Every row gives one point. To make a cloud, some directions were put in groups of two or more. Within a group, all points are equally far from the middle, so they leave a hole (a ring in 2 directions, a hollow ball in 3). The other directions are filled evenly. Then the cloud was stretched, turned, moved and blurred a little. Count the holes, and give their numbers of directions, smallest first.

Cloud, 20 rows:
[[-29 -77  23]
 [-37   2  68]
 [ 50 -19 -16]
 [-78  21   0]
 [-23 -49  44]
 [ 26 -11  38]
 [ 18   0  46]
 [ 12   3 -34]
 [-18  12 -31]
 [ 15 -30  44]
 [-65 -36   4]
 [-30  43 -18]
 [ 32  -8 -28]
 [-26 -33 -43]
 [ 13  10  50]
 [-53  -6  62]
 [ 28   8  35]
 [ 15 -59  37]
 [ 13 -61  37]
 [-80  -9  28]]
Holes: 1 (2)

Cloud, 20 rows:
[[ 67  25 -11]
 [-23  29 -14]
 [  6  29 -52]
 [-65  -9  29]
 [ -9 -39  69]
 [ 64  -7   4]
 [ 34  37  28]
 [-33  46  29]
 [-33 -29  -9]
 [ 45 -54 -35]
 [-37  38  19]
 [ -5  50  23]
 [  6 -40  47]
 [-16 -48  29]
 [ -2 -35  69]
 [ 27 -11  60]
 [ 21  47  14]
 [ 46 -45 -11]
 [ -2  33 -36]
 [-68  18  40]]
Holes: 1 (2)

Cloud (27 x 4):
[[ -6 -69  17 -31]
 [  4  10 -38 -52]
 [-29 -27  42  40]
 [  6   8 -64  43]
 [-45   1 -67  19]
 [ 20 -54  21 -33]
 [ 15  38 -26 -36]
 [-18  47 -17  35]
 [-30 -67   2  12]
 [-63   9 -44   4]
 [-53  13   8  22]
 [-54  -6 -24 -54]
 [-38  -9 -67  23]
 [  5   8 -65  43]
 [-67  -2 -48 -10]
 [-29 -10 -38 -60]
 [-54  -3 -15 -55]
 [ -6  10 -33 -58]
 [ 56  -2 -25  19]
 [-56  -5 -62   4]
 [-61 -12  31   0]
 [ 43  15  53  32]
 [ 32  34  45  23]
 [ 12  51 -53  21]
 [-12 -46   7  48]
 [  4  54 -45  25]
 [-22 -15 -40 -58]]
Holes: 2 (2, 2)

Cloud (54 x 6):
[[  8   7  53   0  57  42]
 [ 30 -29 -30 -51  37 -27]
 [ -8  43  39   7  82   3]
 [-18  46 -46   4  -3 -36]
 [ 14  56  52  26 -41 -50]
 [ 42   8   2 -45  39 -61]
 [ 25 -26 -14  -8 -54   0]
 [-68  29  38 -24  12  -5]
 [-11   3  34 -64 -13 -21]
 [ 57   5  40   2 -42 -18]
 [ -6  10  -4  33  76 -78]
 [-37  50   5  34  76   7]
 [-55  10 -27  -3 -49 -61]
 [ 25  13  72  54  12 -22]
 [-72   3  39  14 -22  43]
 [-35  -9  20  60  11  38]
 [ 10  25  -4  17  88 -64]
 [-19 -10  -8  68  32   6]
 [-17 -54 -22 -27  46 -21]
 [-23  38  79 -13  21 -23]
 [-58  13 -54  20  25  28]
 [ 22 -46   7  10   6 -74]
 [ 12 -44 -25 -21 -39  10]
 [-55  19 -14 -31 -43  12]
 [ 63  -8  -7   6  20 -56]
 [ -2 -31 -26 -48  25  33]
 [-26  41  38  61 -46  25]
 [ 54  24  12  27  62 -48]
 [  1  23 -57  -9  13  12]
 [ 23  41  86  25  34 -27]
 [-64   2  -1  48 -10  49]
 [-40  52  20   6 -20  57]
 [-23  31   9 -34  33 -79]
 [-25  23  67 -37   2  -6]
 [ 55  15   5   3 -34 -16]
 [-90   2  18  45  -3  -4]
 [-49 -36 -43 -26 -19  17]
 [-34 -19  -6  54 -39 -41]
 [ 13  36 -27 -25   3  24]
 [ 25  16  47  11  16  67]
 [-26  40  74  12  34  28]
 [-45 -30 -48 -38   9 -46]
 [-18  16  10 -56 -21  20]
 [-65  68  -2  21  25   1]
 [  4  -5 -56  -3  69  -2]
 [ -1  -7  82  22 -33  18]
 [ 57   7  40  36  37   6]
 [-53  28  79  36 -18   4]
 [ 16 -62  10   1  15 -30]
 [ 61  13  34  25  46 -50]
 [ 64 -11  54  14   0 -27]
 [ 21 -19 -14   6 -58  -6]
 [-47  48  69  12   5  30]
 [-64   3  58  35   4  16]]
Holes: 1 (6)

Cloud:
[[-76  -1 -21  27   7 -17]
 [  0  41 -26   7  56  10]
 [-40   6   3 -48  52  13]
 [-32 -28 -12  -6   6 -65]
 [ 21  11  74  -5  50  17]
 [ 44  45 -22  -4  -8  21]
 [ 16  18  64  55   7 -23]
 [-45   5  23 -13  77  14]
 [-21 -28  52   9  73  36]
 [-50 -69  40  44  17 -20]
 [ 10 -35  17 -52 -43  13]
 [-46 -64  -6 -30 -12 -29]
 [ 69 -20  10 -17   1 -28]
 [  1  37  10 -52  -6 -51]
 [ 31 -63  20  36  49 -17]
 [-15 -61  -2  21  57   0]
 [ 23 -50  40 -12  65 -18]
 [ -7  17  22 -62  42 -23]
 [-81   9   1   2  29  35]
 [-65 -72  34  24  26  22]
 [-24  26  14  15 -75  12]
 [ 11  60  30  38   4  11]
 [-65  10  37   0  55 -33]
 [-67  53  20 -15 -11   1]
 [-11 -43  -8  18 -59 -42]
 [ 37 -36 -16  50 -34 -16]
 [ 65   5  53   0  27  10]
 [  3  43 -31  47  29   8]
 [ 29 -20 -27 -36  12  13]
 [-16 -38  53 -28  71 -11]
 [-32 -82  26  47  12  22]
 [ 33 -36   1  69  26 -17]
 [-88 -10  27 -36 -12 -37]
 [ -7  -8  79 -47  17 -36]
 [ -8 -37   3  38 -37  62]
 [  6 -73  51  14 -50  15]
 [-25 -37 -11 -32 -59 -39]
 [ 52  16   4  59  29  30]
 [-77   8  29 -36   5  32]
 [-69 -31  33  -6  64  -2]
 [ 24 -56   5 -42   0 -20]
 [ 36  -2   7  33  -6 -60]
 [ -9 -21  20 -75  -4  -1]
 [  6 -19  14  84   7  41]
 [-53   4  76  28 -12 -17]
 [  5 -47  -4 -17 -39 -54]]
Holes: 1 (6)

Cloud:
[[-21 -37  17  47  24 -61   8  -9]
 [-27  15 -57 -25  68  -8  15 -10]
 [ 21  60  -9 -68   0  37 -23 -39]
 [ 54  30 -61 -24   1  22  28 -77]
 [ 33 -55 -72  25  -4   8  41   7]
 [  0   7  34  25  82 -12  33  11]
 [  9 -21 -83 -10  23 -35  29 -25]
 [-41  44   3 -35 -41  -3  51  48]
 [-10 -56 -24 -41 -18  15 -10 -17]
 [-16  -5  44 -18 -65 -49  -1 -43]
 [ 16  53 -23  -9 -21 -64 -20 -61]
 [ 20 -65 -59  57  22  16  -2  -8]
 [-26  18 -65   2 -46  32 -59 -19]
 [ -4  34 -36   5 -62 -10 -67 -43]
 [-30  54 -51  13  32 -14 -41 -50]
 [-38  13  46   7 -26  43  55  21]
 [-44 -20 -43  20  23 -26 -57  27]
 [-22  20 -84  10 -13 -42  26  10]
 [-57  39 -32 -41   5 -41 -74   0]
 [  5  12  -6  14  90  -1  27  21]
 [-18  52 -54  -6  41  26  28 -18]
 [  8  18  38 -26 -35  43  77 -18]
 [-12 -30 -40  32   6  43 -29  37]
 [ 53  51 -19   7 -55 -15  44 -24]
 [ 37  31   7  60  47 -40 -23 -21]
 [-23 -32 -72 -23  17 -40   4 -29]
 [ 26 -16  -9  12   0 -16 -76 -16]
 [-19 -13 -30 -51 -23  54 -25 -23]
 [-62 -19  64   0 -34   1  27   5]
 [-61  50  -9  -8 -35  21   6  45]
 [-10  21  11 -40 -16  39 -18 -71]
 [ 32  37  64 -28 -50  40  29 -31]
 [ 45  42  20  51  60 -22   1  -5]
 [-13  63  17  27  51  -1 -12 -35]
 [-34   7 -33 -29  10  40 -70   0]
 [ -6  39  69  21  58  30 -12   8]
 [ 61  25  27 -28  20  39   3  10]
 [ 13   9  34  39 -45 -22 -57 -25]
 [  6  38 -70 -21 -16 -26 -77 -60]
 [ 34 -31  11  45 -70   0  57 -17]
 [-58  46  47  -1 -12  10 -48  -9]
 [-40 -22 -12 -46  30 -47   0   1]
 [ 14   2  10  29  45 -69 -28 -11]
 [  7 -45  22  31 -32  13 -22 -60]
 [ 15 -22   0  54 -40  23 -39 -49]
 [ 51 -38  56   0 -11  61  42   2]
 [-13  13 -16 -40 -10  27 -28 -79]
 [ 14  11  -3 -13 -50 -39 -24 -80]
 [ 49  58 -41  14   8  18 -21 -85]
 [ 66  -6  38  17 -20   6  51  34]
 [ 43  22  82  -1 -34  49   9 -21]
 [ 22 -19  12   5  40  87  18  19]
 [ 13   2 -20 -24 -21  32 -62   6]
 [-33 -62  50  32 -27  -8  21  13]
 [ 49  -8  65  16 -26  39  88  -4]
 [-51  -9 -54 -39  24 -29   0 -31]
 [ 60  16  58  30 -28   4  35  30]
 [-41 -24  30  17 -63 -57  19  -7]
 [ 45  36   0  14   8  68  42 -55]
 [ 23 -16  68   1 -67  39  31 -19]
 [ -1  40  34  44  43  19  48   6]
 [ 34  28 -59 -14 -26 -26  60 -24]
 [ 63 -32   7  25  54  36  70 -22]
 [ 33  14 -56  26 -63  44  -1 -41]
 [ 29  20  10  74 -12 -33 -11  17]
 [ 61   4  19 -23  15  13  60  23]
 [ 45 -20 -16  61   6  14 -19 -79]
 [-44   8 -36 -11  -7 -35 -63  35]
 [-54  30 -18 -40  20 -28 -69  15]
 [ -6   8  64  -7  15 -27 -46  13]
 [ 14 -11  73 -18 -23 -13  11 -57]
 [-12 -16 -85 -14  10 -32  20 -38]
 [-22  37 -52   3  20 -26  40 -24]
 [ 12 -55  35   0  -1  54  47  28]
 [ 10  -5  12  63 -26 -43  55  14]
 [ 87   0  21  35  41  52  32 -61]
 [ 54  15  74   4   9  -3  74 -16]
 [-15  48  37   8 -70  -5 -38   2]
 [ 28  52  82   3   4  37 -13 -15]
 [ -6 -10 -35  30 -19 -31  39 -49]
 [ 69 -58 -41  36   3   2 -16 -50]
 [ 39 -37  34 -20  29 -20   5 -42]
 [-69  32  -4 -61  20 -21  11   9]
 [ 34 -54 -13  51  40  10  -3 -61]
 [  6  62  44  -5 -40 -12  63  24]
 [-57  23 -18 -38  16  31 -23 -39]
 [ 66  51  -8  46 -34  37   4 -34]
 [-32  -1  56 -22  42 -33  -5  33]]
Holes: 3 (2, 3, 3)
